Each row of a before or after table is a point. One or more steps were done to the points. Then noise was added and the rows were shuffled. The steps act on how far a point lies along the listed directions, d1 being the first. Write out the steps. A step turns or swaps two directions, mirrors them in a line or flattens them onto one, adds a multiple of one to another, or multiplies one. Angles are multiples of 10 degrees, from the lower direction toward the higher: turns from -170 to 170, lines from 10 to 170 but not 90. Use the fewest steps. Two steps may share a direction if one is a turn and the other turns, adds or multiplies; they go together, in the order done. Otherwise the lowest direction goes first.

Directions:
(1): [-23  24 -50]
(2): [-53 -26  12]
(3): [-17  49  31]
Before, 13 rows:
[[-26 -32  12]
 [-60  18  30]
 [-45 -37 -27]
 [ 30  22 -21]
 [-23 -41  14]
 [ 41  32  -1]
 [ 24   7  51]
 [-52   1  19]
 [-23 -16  -8]
 [ 31   8  -9]
 [-32  17 -18]
 [ 15   8  35]
 [  8  -8  22]]
After, 13 rows:
[[-35 -45  -7]
 [ 18 -47  -4]
 [  9 -11  21]
 [  8 -44 -10]
 [ 16  29   9]
 [ -6  -5  39]
 [ -2  48  28]
 [-30  -2 -29]
 [  7 -36 -55]
 [ -3  -3  56]
 [-54 -42   2]
 [  6 -23 -22]
 [  2  42  -3]]
Steps: turn d2 and d3 by -60 degrees

Directions:
(1): [ -1 -13  54  26  28  36]
(2): [ 33 -49 -34  29  18  -1]
(3): [ 14   3  32  31 -11 -60]
Before:
[[ -3  -9 -49  -4   2  16]
 [  6   1 -28 -35 -22 -13]
 [ -6  26  28 -11 -18 -38]
 [ -2  -8  24 -11  35  33]
 [ 19 -26 -25  15  10  19]
 [-18  18  27   8 -31 -51]
 [ 30 -15   3  21  15 -14]
 [-10  31 -13 -41 -28 -10]
 [-15  35  37   0 -11 -15]]
After, 9 rows:
[[-10  21  29 -29 -21 -10]
 [-11  25  53  -9  -5   8]
 [ 29 -32   3  17  26 -24]
 [ 14   2 -38 -19   3   5]
 [-33  -3   8 -16   5  58]
 [ 13   5 -28  -1 -20 -31]
 [ -3  -4  20  10  21  46]
 [ -9  25  -1   6 -20 -40]
 [-13   1  22 -19  17  47]]
Steps: turn d1 and d2 by 80 degrees; multiply d3 by -1

Directions:
(1): [ 11  10  50 -38 -17 -26   9  26 -32]
(2): [ -2 -19   6 -11  20 -50   5 -59   0]
(3): [ 17  20 -36 -58   5  25  23 -18  -4]
(4): [ 16 -16  29 -27 -17  15 -27  -7  60]
Before:
[[ -6   4 -14  17   7  -3   1 -27  -8]
 [  1  15  -3 -24 -17   8  -2   9 -14]
 [-10   9 -39  27  11  44 -16   2  36]
 [  6 -14  18  -3 -10  11 -20 -18  45]
 [ -1   0  13  -8   7 -45   5  13 -37]
 [  6 -17  22  13   2   8 -18 -11  29]
 [ -2  35 -30 -22  14  17  26   7 -45]
 [ -4  -3  21  20  -2   3 -22 -14  17]
 [ 19  21  15 -28   0  24   6  19   4]
 [ -4   2 -12 -24   9   5   2  -8   5]
 [  8  22  -8   2   4  33   8  32 -12]]
After (11 x 9):
[[  1  -5 -19   9  -2  32 -11 -19  41]
 [ -4  -8  31  33  11 -25  -7   5  -7]
 [  7  -3 -12  12   4  36  -6   0  22]
 [ -1  18 -16   3   5   8  11 -13 -22]
 [-10   2  29  -2  16 -52   7 -21 -40]
 [  7  -8  37   6  12 -18 -10 -14  23]
 [ -4  -5  18  -4 -11 -24 -17 -13  -2]
 [-10  -6  -5 -11  14 -12  -1 -17   6]
 [ 16  10  14 -43  -8 -12   2  31 -20]
 [ -1  14  -7  11  -2  35 -10   1  11]
 [-26  -1 -28  59  26  -2  -9 -12   0]]
Steps: turn d1 and d4 by 40 degrees; swap d2 and d3

Directions:
(1): [-13  13  -4 -51 -31  40  14  -2   4   3  36  -8]
(2): [-10   1  -3 -14 -50 -46  -8 -15  37 -21 -13  11]
(3): [  0 -18 -35  38 -20  34   2  15  30 -18  -7 -33]
(4): [-30   1  12  -4  18 -29 -16   2  14  19  24 -60]
(5): [  2  -6 -53  15   8 -21  16 -19   5  26  43  22]
(6): [ 20 -30 -29 -29 -14  -3 -15 -15 -25  34 -36 -23]
Before (13 x 12):
[[ -2   5 -14  13  32  15  14  14  -9   3  18 -27]
 [ 20   7  15  27  15  18   5  21  -5 -26 -32 -20]
 [ -7  -8  -2  17 -10 -21   4  -2  20   1   5 -15]
 [ 25  10  -3 -47 -19  19  11  -8 -47  20 -12  45]
 [ 25   2   9 -13  29  38   9  -5 -22  16  -4   5]
 [ 12 -17   6   9  35 -22 -11   0  12   5 -18   0]
 [  9   4 -44 -54 -19  16   9 -31  -7  14  26  -4]
 [  3  -5   6   5 -36 -43  -4 -11  23  -3 -31 -14]
 [-18  32  16  36  34 -40   4   3  20   3  27  20]
 [ -2 -14 -38  37   4   2  -9   3   5   4  -4 -25]
 [  7  12  29  -4  25 -11 -11  15  -9  20 -17   3]
 [ -2  11  45   5  45 -27  -6   4 -12   4  11  -4]
 [  8   2  -5  15   4  17  -2   3 -22   9  -8  -3]]
After:
[[ 10  -2 -22  18 -14  17   3  17  18   6  -9   3]
 [ -3   1 -12   5 -24 -16  -8  -9   4   4  -4  -6]
 [  2  11  -2  -7 -26 -18   4   0  19 -33 -19   5]
 [ -7  10  17 -29 -17 -26 -18 -11 -13  -3 -20  11]
 [ -8  33  28  29   8  28   8  24  19 -27   3   9]
 [ 13 -13  -1 -11   8  13  -1   2  19  -4 -10   5]
 [  5  15 -19  -2 -12 -34  14 -11  14  -6  14  15]
 [ 14  -7 -11  28 -13  35  13  15  18 -33  -2   6]
 [ 23   6  15  -7  23  12  16  -3 -39  30   1   8]
 [ -7 -16 -45  17  -3   0  -8   7   5  33  13 -58]
 [  7   3  29  -5   5   2  11   2 -15   3  -8  15]
 [  2 -11 -26   7 -22 -12  -5 -13  41  -2  -4 -23]
 [  8  -6  -7 -21   9   6 -17 -14  -9  -1 -19 -36]]
Steps: multiply d1 by 0; turn d2 and d3 by -150 degrees; multiply d5 by 0.7; turn d4 and d5 by -150 degrees

Directions:
(1): [ 46  13   7  -2 -38  32 -11  16 -44 -28 -18  12  22  46]
(2): [-15 -41  -5 -16  19 -33  -6  -3 -58  38  26  27  20  26]
(3): [ -4  30  60 -46 -11  25  12 -46 -10  22  17  13 -12 -10]
Before, 10 rows:
[[ 11  12   1   6  -5  12  -1   4  21 -17   0  -3  -9  -2]
 [-12  -8 -25  15  12 -15   5  14  23  -9 -11 -10 -12 -12]
 [  2 -12  -5   8   3 -13  -4   9 -18   6   4  11   4  21]
 [-20 -45 -34  11  28 -32  -5  13  10  15  19  -9  10  -4]
 [ 23  11  -1  -9 -17  33  -9   7 -10 -25  -8   9   9  24]
 [ 11  -1   1  11  -9   1  -3   5 -10  -3  -9   2  11   9]
 [ -8 -29 -18   8   3 -11  -4   8 -28   2   0   5  10  16]
 [-11 -27 -19   7  13 -14  -4  10 -18   8   6  11   7   4]
 [ 19  12  23 -10 -10  25   6  -5 -17  -2   5  16   2   6]
 [-21  -3  -6  16  16 -13   3   1  20   5   4   2 -10 -19]]
After:
[[-10  -2 -24  17  10  -9   5  15  31 -15 -14 -15 -15 -15]
 [-13 -45 -20   2  10 -23  -6   7 -50  18  11  14  17  25]
 [-25 -60 -35   5  35 -45  -8  13 -12  30  29   2  18   6]
 [ 26  17  -1  -6 -20  38  -8   8  -1 -30 -11   6   7  20]
 [ 16  24   2  10 -10  23   0   5  41 -29  -9 -12 -15 -10]
 [-21  -1  -6  17  15 -10   3   1  22   3   3   0 -11 -20]
 [ 10  -2   1   9  -9   1  -4   5 -11  -1  -8   3  12   8]
 [-16 -42 -21   1  20 -26  -7   8 -39  21  16  22  13  14]
 [ 19  12  23 -10  -9  26   6  -5 -17  -3   4  17   3   6]
 [ -2 -24  -6   3   8 -24  -6   9 -34  17  12  19  10  28]]
Steps: multiply d2 by 2

Directions:
(1): [ 27 -11 -21  -1  16 -25   9 -31 -33 -38 -39   5 -15 -57  10  28  36  -7
  37   0]
(2): [ 34  34  31  21 -32  31 -23 -14  -8  11 -52 -42  25  -7  26 -30  18  29
 -10  -2]
(3): [-53  -8  40  35  32   7  11 -18 -22  34   2 -16 -17  20  25  40  38   7
   2 -31]
(4): [ 10  17   2 -21   4  23  60   7   4  10  17  17  56 -25  37  -7  16 -47
 -14 -31]
Before (11 x 20):
[[-10  -5  -7   5   4  -5  -7   4   1  -5 -13   4 -10  -4   2   8   5   6
   12   9]
 [ 35  18  -1  -7   1  29  55 -16 -25 -10 -30  -8  36 -52  48   2  42 -37
    3 -42]
 [-10   0   3  10   2   1  -2  -5   0  -1  -8   0 -13  10   4   6  15   5
    8  -3]
 [ 29  26   0 -16 -14  33  19   6  11  -9   1   0  39 -17  18 -21  -2 -11
  -15  -6]
 [  4   9  15  23  -8   3 -16 -15 -10  10 -25 -19  -4  -2   5  -6  10  17
   -5  -7]
 [ -4  12  -1   2   0   1  -6  -2  -4  12   5 -10 -17   8  -8  -8   3  13
    5   2]
 [ 17   6   5   4  -2   8   4 -11 -11  -8 -32 -13  21 -27   9   4  14  -8
    2 -13]
 [-36 -20 -23  -5  20 -15  -3  -3  -3  -3  24  19 -39   1 -14  19   3 -12
    6   1]
 [ 23  11  10 -11 -14  18  -2  -8  13   3 -24  -5  27 -11  15 -19   2  -5
   -5   3]
 [ 10  14   9   1 -19   6 -24   3  -2  -5 -24 -30   0   3   1 -12   5  19
   -6   4]
 [ 17   0 -10   5  -8  -7 -18  -8 -18  -5 -17   3  -5  -5 -13  -6   5   1
   16  14]]
After (11 x 20):
[[-10   4   2   5  -1   7  11   2   6   3   2   6   1  10  10  -3  10  -4
    1  -7]
 [ -9 -20 -12 -20  16  -9  -2  -1  17  -8   9  22 -12   4 -13   8 -14 -16
    8   9]
 [-13   6   1   1  -3  11   5  12   9   7  -7   1  14   2  12  -7   5  -1
   -2   2]
 [  4   7  -2  -2  -8  12   9  10   0  15  10  13  19  14  -4 -16  -3 -17
   -6   0]
 [ -1 -17 -26 -12  12 -13 -11   5   7 -28  18  15 -30   1 -29  16 -21   8
   13  19]
 [  0  15  -6  -6   2   4  18  -3 -11   5   9  -1  -3 -11   5  -4  14  -5
    6  -9]
 [-45 -30 -14   0   8 -10 -27  27  16   5  43   6 -57  59 -49   8 -43  14
   -7  11]
 [-19  -3  -4  -2  13  -4  23   5   2   7  23  17   7  -5   0   6  -1 -24
   -8 -17]
 [ -9  -5 -13 -24  10  -8  23  16   5  -7  20   8  11 -10   2  10   2 -28
   -7  -8]
 [-23 -15  -3  -4   9  -2  -2  13  13   5  22   8   1  20 -25   8 -26  -8
  -11   0]
 [  0  19  11  10 -20  28 -23 -12  -2  13 -26 -26   3  -7  19 -21  20  15
  -16  -7]]
Steps: multiply d1 by -1; turn d2 and d4 by 160 degrees; multiply d3 by 0.7

Directions:
(1): [ 16 -13 -13  -2  13 -15   1  -1  -8   8   2   8  -2 -28  -1 -47   7  14
   6  17 -60  14  -2  -4  -5  14  17 -14  -7  14  40   6]
(2): [ 19  -8   3  13 -28  25  -3   3   3  25   6  36 -22  11  18 -31   0  -4
 -11  10  30  19 -31 -24  -2   2 -29 -12  20  27   2   4]
(3): [ 13  -3  -3 -11  26  10  30 -35 -23  14 -10 -10 -26 -35   3  26 -41  -4
  29  18  15  23  13  -8 -10  -6  -3 -10   6  12 -11  10]
(4): [ 26  25 -15 -22  50  22 -26  27 -21 -15 -11  21   6  12  17  -6 -11  -5
 -14 -22   1  -6  25  -6  12  -8   8   3  21  25  -1  -6]
(5): [-26  -7   4  28  39  29  18   4  -1 -13  -2 -17  26   5   0   0 -11 -13
  -2  19   2 -31 -49 -19  16  15   9 -12 -11  20   3  11]
Before (8 x 32):
[[ -8  -5   1   9 -20  -8 -18  21  12  -4  10   8  10  15  -7  -8  28   8
  -14   0 -15 -11  -9   2  -1   5   2   3  -6 -19   7 -12]
 [ 13   5  -3  -7 -19   6   7 -15  -5  15  -7  11 -16   4   4  12  -7  -6
   -7   0  24  15   7   1  -5  -8 -10  -3  15   5 -16  -5]
 [  4  -6   9  -4 -44 -19  -6  -5  17  18   8   3  -7   1 -10  -6  10   6
    1   3  -4  10   5   9 -10  -4  -8   5   3 -10   2  -6]
 [ -3  -2  -1  -7  19   1   6  -3 -11  -7  -4 -12   3  -9   3  12 -14   1
   12  -5  -5  -1   4   3   7  -9  18  -4   2   7  -1  -2]
 [ -9  18   8   4  34  22  18  -8 -11 -11  -4 -22   6  -4   4  47 -27  -2
    9   2  29 -15  -6  -3   7 -12   9   3  -1   0 -19  -6]
 [-13  -8  -2   7 -45 -26   6   1  26   1  -6  -3   3  10 -14   7  23   8
    2  -2 -11   3   0  26 -11   1   4   6 -10 -32   7  -1]
 [-14   3   0   8  22  26  15   0 -14  -6  -6  -6  12   1   2  -1 -13 -12
    4   2   4 -18 -25 -13  12   9  -4  -3 -12  18   1   1]
 [ -6   3  -7   7 -13  -1 -17  20  10   0   2   7   6  16   0 -12  23  -4
   -7 -13  -6  -5   6   8   3  -4  -6   8  10  -2  13  -8]]
After, 8 rows:
[[  9 -10 -10  -2  24   2   5  -1 -15   3   1   2  -7 -23  -5  -7  -7   8
    7  20 -30   6  -2 -11  -1   9  11 -10  -3   7  16  -3]
 [  0 -11  -8  12   2   2  14  -8  -2  15   0  -2 -11 -20  -1 -15  -3  -2
   20  14 -18  11  -3  -2  -4   0  -4 -10   7  10  22   3]
 [ -2  -8   5  15  17  22   9   1   0   7   2  -1  12   2   3 -13 -14  -7
   -2  21  -1 -12 -35 -21   3   7   0 -12   4  27   6   8]
 [ -2  30   6 -21  10 -12   0  -6  -4 -17  -4 -24   3  -1  -5  58 -11  10
    7 -23  19  -7  41  24  -2 -26  14  23  -3 -31 -25 -18]
 [  2  -5   6  20 -25  26  13 -12   2  16  -3  16 -12  13   8   1  -8 -12
  -12  15  42   4 -36 -16  -1   1 -19 -10  13  17 -15   1]
 [-10  -1 -16   4  54   6  20   3  -9 -19 -23 -17  27  -9  -5  11 -15  -5
   10   9 -28 -18 -10   5   4   8  30 -10  -8   4  17   9]
 [-16   2   4 -10  -3 -22  -7   5   2 -15   1 -22  11   0  -7  24   4   6
   10 -20  -8  -9  18  22   4 -14  20   9  -5 -18  -9  -9]
 [ 16  13  -7 -21 -14   0 -12   4 -12   5  -4  19 -15   3   6  -2   1   0
    0 -22   5  11  27   7   0  -8 -14  12   5   2  -5 -12]]
Steps: mirror d1 and d3 in the line at 150 degrees; multiply d2 by 2.5; turn d4 and d5 by -140 degrees
